Each row of a before or after table is a point. The points were changed in one or more steps. Then noise was added and the rows were shuffled. The steps act on how far a point lies along the listed directions, d1 being the first. Write out the steps. A step turns or swaps two directions, mirrors them in a line or flattens them onto one, adds a multiple of one to another, or multiplies one. Angles are multiples of 10 degrees, from the lower direction toward the higher: turns from -170 to 170, lines from 10 to 170 but not 90. Use the fewest steps. Two steps may share a direction if one is a turn and the other turns, adds or multiplies; they go together, in the order done. Otherwise the lowest direction goes first.

Directions:
(1): -2.52; -0.17
(2): -0.17; +2.52
Before (14 x 2)
+0.21; -0.25
-0.17; +0.35
+0.97; +0.05
-0.02; -0.06
+0.24; +0.33
+0.93; -0.91
+0.12; +0.18
-0.07; -0.20
-0.27; -0.28
+0.63; -0.13
+0.54; -0.05
-0.49; -0.43
+0.64; -0.49
+0.37; +0.56
After (14 x 2)
+2.41; +0.17
+2.18; -0.24
-0.19; -0.09
+1.58; +0.04
+0.65; +0.15
+0.33; +0.09
-0.37; +0.12
-1.29; -0.24
+1.00; +0.30
-0.06; -0.03
+0.47; -0.07
-0.72; -0.16
+1.52; -0.11
+1.35; +0.07
Steps: multiply d1 by 2.5; multiply d2 by 0.4

Directions:
(1): -2.21; -1.83; +1.81; -1.10
(2): +1.03; -2.96; -0.83; +1.49
(3): +2.59; -0.46; +1.59; -1.82
(4): +0.31; +0.64; +2.50; +2.45
Before (11 x 4)
+0.86; +0.01; -0.44; +0.50
+0.45; -0.26; +0.02; -0.33
+0.12; +0.20; +0.23; +0.27
+0.09; -0.19; +0.21; -0.57
+0.40; -0.13; +0.41; -0.70
+0.57; -0.09; -0.35; -0.50
-0.46; +0.07; +0.27; -0.41
-0.27; -0.69; +0.31; +0.24
+0.55; -0.78; -0.79; +0.18
+0.64; -0.72; -1.00; -0.12
-0.13; -0.15; +0.21; -0.70
After (11 x 4)
-0.31; +0.53; +0.24; -0.62
-0.64; -0.12; +0.04; -0.09
+1.04; -0.25; -0.17; -0.61
+0.13; +0.31; +0.10; -0.49
+0.04; -0.55; +0.62; -0.16
+0.98; -0.16; -0.47; -0.83
+0.98; +0.40; -0.12; +0.07
-0.56; +0.08; +0.04; -0.54
+0.06; +0.19; +0.21; +0.31
-0.31; +0.16; +0.10; -0.52
+0.23; +0.42; -0.34; -0.61
Steps: turn d2 and d3 by 70 degrees

Directions:
(1): -3.08; +0.09; +1.17; -3.18; -0.47; +0.09; +2.68; +0.52; +0.20
(2): +0.13; -0.84; +0.85; +0.56; -0.76; -2.35; +0.29; -1.06; +4.43
(3): +2.83; +2.58; +0.65; -0.01; -1.28; -0.01; +2.10; +2.69; +0.55
(4): -0.82; -1.70; -0.36; +2.82; -2.38; +2.58; +2.16; -0.25; +0.17
Before (12 x 9)
+0.33; +0.31; -0.02; -0.46; +0.03; -0.72; -0.09; +0.04; +0.39
-0.39; +0.05; +0.30; -0.85; -0.31; +0.12; +0.70; +0.33; +0.25
-0.41; -0.10; +0.24; -0.48; -0.11; -0.03; +0.30; -0.01; +0.21
-1.07; -0.30; -0.31; -0.82; +0.40; -0.67; -0.54; -0.62; +0.14
-0.11; -0.01; +0.33; +0.18; -0.41; -0.29; +0.38; +0.04; +0.56
-0.30; -0.32; -0.41; +0.36; +0.60; +0.30; -0.68; -0.49; -0.81
+0.26; -0.30; -0.05; +0.74; -0.38; +0.23; +0.13; -0.08; -0.19
-0.15; -0.09; -0.17; -0.25; +0.98; -0.16; -0.81; -0.36; -0.88
+0.35; +0.04; -0.05; -0.09; -0.05; -0.37; +0.13; +0.34; +0.45
+0.85; +0.36; -0.38; +0.51; -0.10; +0.32; +0.05; +0.46; -0.75
-0.44; -0.09; -0.03; -0.25; -0.07; +0.43; -0.04; +0.20; -0.44
-0.49; +0.39; +0.29; -1.20; +0.43; -0.40; +0.26; -0.01; +0.21
After (12 x 9)
-0.10; +0.05; -0.03; -0.58; +0.07; -0.71; -0.12; -0.21; +0.41
-0.34; -0.08; +0.15; -0.06; +0.06; -0.26; -0.15; -0.16; -0.01
-0.25; -0.16; -0.04; -0.47; +0.12; -0.37; +0.10; +0.15; +0.27
+0.87; +0.45; -0.18; +0.77; -0.14; +0.27; +0.20; +0.38; -0.20
-0.13; -0.35; -0.08; +0.08; +0.19; -0.06; -0.52; -0.40; +0.03
+0.86; +0.28; +0.03; +0.51; +0.15; -0.18; -0.03; +0.19; +0.07
-0.20; -0.34; -0.12; -0.07; +0.62; -0.46; -0.79; -0.80; +0.38
-0.06; -0.28; -0.17; +0.35; -0.14; +0.39; -0.32; +0.05; -0.26
+0.07; +0.03; +0.13; +0.10; -0.38; +0.24; +0.54; +0.28; -0.42
-0.56; -0.72; -0.20; -0.18; +0.24; +0.13; -0.62; -0.60; -0.03
+0.80; +0.16; -0.59; +0.57; +0.17; -0.72; -1.06; -0.27; +0.37
-0.38; +0.09; +0.02; -0.34; -0.40; +0.34; +1.04; +0.41; -0.37
Steps: turn d1 and d3 by -110 degrees; flatten d2 and d4 onto the line at 130 degrees

Directions:
(1): +0.51; -0.27; +1.96; +4.08; -0.66; +0.28; +2.38; +0.01; -1.93; -2.32; -1.25; +0.73
(2): -0.07; +0.03; -1.56; -1.55; -1.16; -0.56; -0.55; -1.74; -0.85; -0.39; -4.60; +2.53
(3): +1.48; +1.55; +1.73; -0.95; -0.73; -2.14; -1.70; -0.02; +2.03; -3.75; -0.65; -1.76
Before (9 x 12)
+0.24; +0.34; +0.18; +0.16; -0.09; -0.09; -0.34; +0.11; +0.42; -0.26; +0.45; -0.23
-0.12; +0.12; +0.17; +0.38; -0.07; +0.06; +0.21; -0.07; +0.15; -0.01; +0.31; -0.19
+0.12; +0.03; +0.31; -0.15; -0.20; -0.20; -0.23; +0.04; +0.14; +0.07; +0.42; -0.33
+0.11; -0.14; -0.50; +0.13; +0.33; +0.23; +0.07; +0.24; +0.06; +0.65; +0.83; -0.27
+0.12; -0.28; +0.27; +0.97; -0.27; +0.04; +0.80; -0.42; -0.68; -0.38; -1.15; +0.87
-0.38; +0.02; -0.38; -0.84; +0.11; -0.04; -0.06; -0.32; +0.21; +0.87; +0.28; +0.59
+0.03; -0.13; -0.10; -0.25; -0.03; -0.05; -0.03; +0.11; +0.06; +0.44; +0.63; -0.36
+0.04; +0.21; -0.11; -0.12; +0.09; -0.19; -0.55; +0.07; +0.37; +0.16; +0.40; -0.29
-0.16; -0.55; -0.10; +0.95; -0.36; +0.25; +0.33; -0.55; -1.00; -0.17; -1.50; +1.51
After (9 x 12)
+0.11; -0.13; -0.03; +0.20; -0.20; -0.05; +0.32; -0.43; -0.29; -0.12; -0.95; +0.69
+0.07; +0.10; -0.05; +0.17; +0.07; -0.12; -0.36; +0.06; +0.18; +0.19; +0.32; -0.19
+0.08; -0.11; +0.12; +0.13; -0.11; -0.04; +0.18; +0.10; -0.08; +0.20; +0.50; -0.36
-0.09; +0.08; +0.27; +0.69; -0.09; +0.05; +0.36; -0.08; +0.02; -0.20; +0.22; -0.12
-0.19; -0.30; -0.54; -0.35; -0.24; +0.00; -0.56; -0.59; -0.27; +0.15; -1.15; +1.15
+0.28; -0.06; -0.12; +0.62; +0.19; +0.17; +0.32; +0.24; -0.05; +0.07; +0.62; -0.30
+0.19; +0.24; +0.26; +0.60; -0.11; +0.05; -0.03; +0.14; +0.13; -0.26; +0.40; -0.11
-0.32; +0.14; -0.39; -1.14; +0.11; -0.20; -0.36; -0.27; +0.43; +0.73; +0.33; +0.41
+0.10; -0.04; +0.44; +0.13; -0.22; -0.10; +0.00; +0.06; -0.06; +0.03; +0.37; -0.20
Steps: add -1 times d2 to d1; multiply d3 by 0.4

Directions:
(1): +0.78; +4.32; -0.53; +0.43; +0.21; -2.00; +0.57; -1.15; +0.69; -0.77; -2.04; -2.08; +2.02; +1.35; +1.28; +3.42; +1.82; +2.00; -1.29; -0.70
(2): +0.61; +2.57; +2.81; +1.07; -2.83; -1.77; +0.15; -1.28; +2.28; -0.79; +1.38; +1.81; -0.32; -3.06; -1.21; -0.67; -2.42; +1.92; +0.24; +1.70
(3): +2.91; -1.82; +0.08; +2.70; +1.57; -1.25; -1.15; -3.43; +1.44; +2.70; +1.32; -0.71; -0.61; +2.06; -0.27; +0.63; -1.31; -1.25; -2.43; +1.28
Before (12 x 20)
+1.04; -0.08; +0.84; +1.16; +0.14; -0.94; -0.44; -1.22; +0.63; +0.89; +0.84; +0.16; -0.30; +0.18; -0.26; -0.23; -0.78; -0.14; -1.27; +0.78
+0.61; -1.72; +0.25; +0.91; +0.22; +0.19; -0.52; -0.51; +0.17; +0.77; +0.89; +0.66; -1.01; +0.46; -0.48; -0.66; -0.77; -0.85; -0.58; +0.58
+0.08; -0.01; -0.07; -0.09; +0.34; +0.04; +0.15; -0.04; -0.07; +0.12; -0.13; -0.56; -0.25; +0.42; +0.59; +0.30; +0.23; -0.23; -0.17; -0.01
+1.01; -0.38; +0.29; +0.36; +0.00; -0.31; -0.17; -0.58; +0.43; +0.72; +0.63; +0.39; -0.37; +0.08; -0.18; -0.03; -0.47; -0.20; -0.26; +0.67
-0.43; +0.31; -0.32; -0.28; -0.22; -0.30; +0.02; +0.25; -0.07; -0.15; -0.09; +0.16; -0.11; -0.24; -0.06; -0.09; +0.22; +0.23; +0.46; -0.38
-0.20; +0.53; -0.24; -0.22; +0.14; -0.21; +0.13; -0.13; -0.04; -0.21; -0.32; -0.05; +0.15; +0.26; +0.18; +0.65; +0.50; +0.31; -0.13; -0.10
+0.60; -0.48; +0.35; +0.70; +0.17; -0.15; -0.10; -0.79; +0.50; +0.82; +0.88; +0.47; -0.25; +0.15; -0.38; -0.46; -0.97; -0.58; -0.48; +0.65
+0.24; +0.14; +0.09; +0.36; -0.03; -0.41; +0.09; -0.70; +0.05; +0.26; +0.46; +0.22; -0.04; -0.01; -0.16; +0.03; -0.71; +0.21; -0.15; +0.20
+0.51; +0.82; +0.06; +0.75; -0.09; -0.59; +0.27; -0.63; +0.31; -0.13; -0.01; -0.33; +0.34; +0.57; +0.15; +0.47; -0.25; +0.10; -0.37; +0.10
+0.72; -1.42; -0.16; +0.38; +0.79; +0.26; +0.02; -0.17; -0.05; +1.01; +0.41; +0.06; -0.48; +0.59; -0.04; -0.25; -0.13; -0.69; -0.35; +0.29
-0.44; -0.11; -0.53; -0.46; +0.29; +0.23; -0.24; +0.47; -0.40; -0.19; -0.04; -0.14; -0.17; +0.08; +0.50; -0.21; +0.51; -0.05; +0.06; -0.20
+0.89; -1.88; +0.00; +0.55; +0.96; +0.03; -0.44; -0.61; +0.47; +0.89; +0.65; +0.19; -0.68; +0.72; -0.39; -0.36; -0.73; -1.26; -0.55; +0.55
After (12 x 20)
+0.30; +0.46; +0.41; +0.21; -0.14; -0.32; +0.16; -0.41; +0.39; +0.07; +0.13; -0.26; -0.29; +0.00; +0.36; +0.24; -0.23; +0.04; -0.22; +0.33
+2.09; -1.11; -0.49; +1.51; +1.85; -0.97; -0.63; -2.10; +0.98; +1.59; +0.18; -1.01; -0.09; +2.21; +0.15; +1.24; -0.23; -1.11; -1.86; +0.55
+1.51; -1.23; -0.22; +0.70; +0.87; -0.24; -0.43; -1.04; +0.27; +1.43; +0.62; -0.11; -0.44; +1.09; +0.00; +0.24; -0.27; -0.81; -0.85; +0.59
+1.56; -1.36; -0.63; +1.55; +1.52; -0.42; -0.69; -1.58; +0.20; +1.48; +0.16; -0.80; -0.38; +2.35; +0.23; +0.91; +0.16; -1.03; -1.82; +0.22
-0.46; +1.03; -0.18; -0.47; -0.27; -0.21; -0.07; +0.40; -0.06; -0.64; -0.18; -0.11; +0.13; -0.40; +0.52; +0.10; +0.51; +0.62; +0.14; -0.18
+1.76; -2.05; +0.23; +1.79; +1.41; -0.63; -0.96; -1.96; +0.41; +2.17; +1.27; -0.23; -0.75; +1.49; -0.24; -0.32; -0.86; -1.33; -2.02; +0.89
+1.24; -1.25; -0.41; +1.14; +1.35; -0.14; -0.37; -1.40; +0.31; +1.63; +0.70; -0.34; -0.14; +1.56; +0.00; +0.11; -0.51; -1.24; -1.28; +0.44
+0.41; -0.80; -0.25; +0.48; +0.47; -0.11; -0.13; -0.81; -0.18; +0.76; +0.58; +0.11; -0.25; +0.50; -0.17; -0.13; -0.67; -0.37; -0.30; +0.18
-0.32; +0.41; +0.35; -0.21; -0.46; -0.17; +0.12; -0.06; +0.22; -0.33; +0.19; +0.55; -0.21; -0.53; -0.17; +0.02; -0.11; +0.42; +0.26; +0.27
+0.62; -0.45; +0.38; +1.02; -0.14; -0.29; +0.00; -0.79; +0.42; +0.38; +0.81; +0.31; -0.33; +0.20; -0.35; -0.49; -1.08; -0.49; -0.26; +0.59
+1.60; -0.37; -0.23; +1.13; +1.15; -0.72; -0.03; -1.31; +0.52; +1.34; +0.10; -0.72; +0.05; +1.41; +0.31; +0.99; +0.09; -0.28; -1.27; +0.39
-0.77; +0.39; -0.32; -0.57; -0.42; -0.12; +0.11; +0.63; -0.23; -0.43; -0.18; +0.31; -0.11; -0.48; -0.06; -0.27; +0.32; +0.28; +0.76; -0.54
Steps: turn d1 and d2 by 110 degrees; multiply d3 by 2
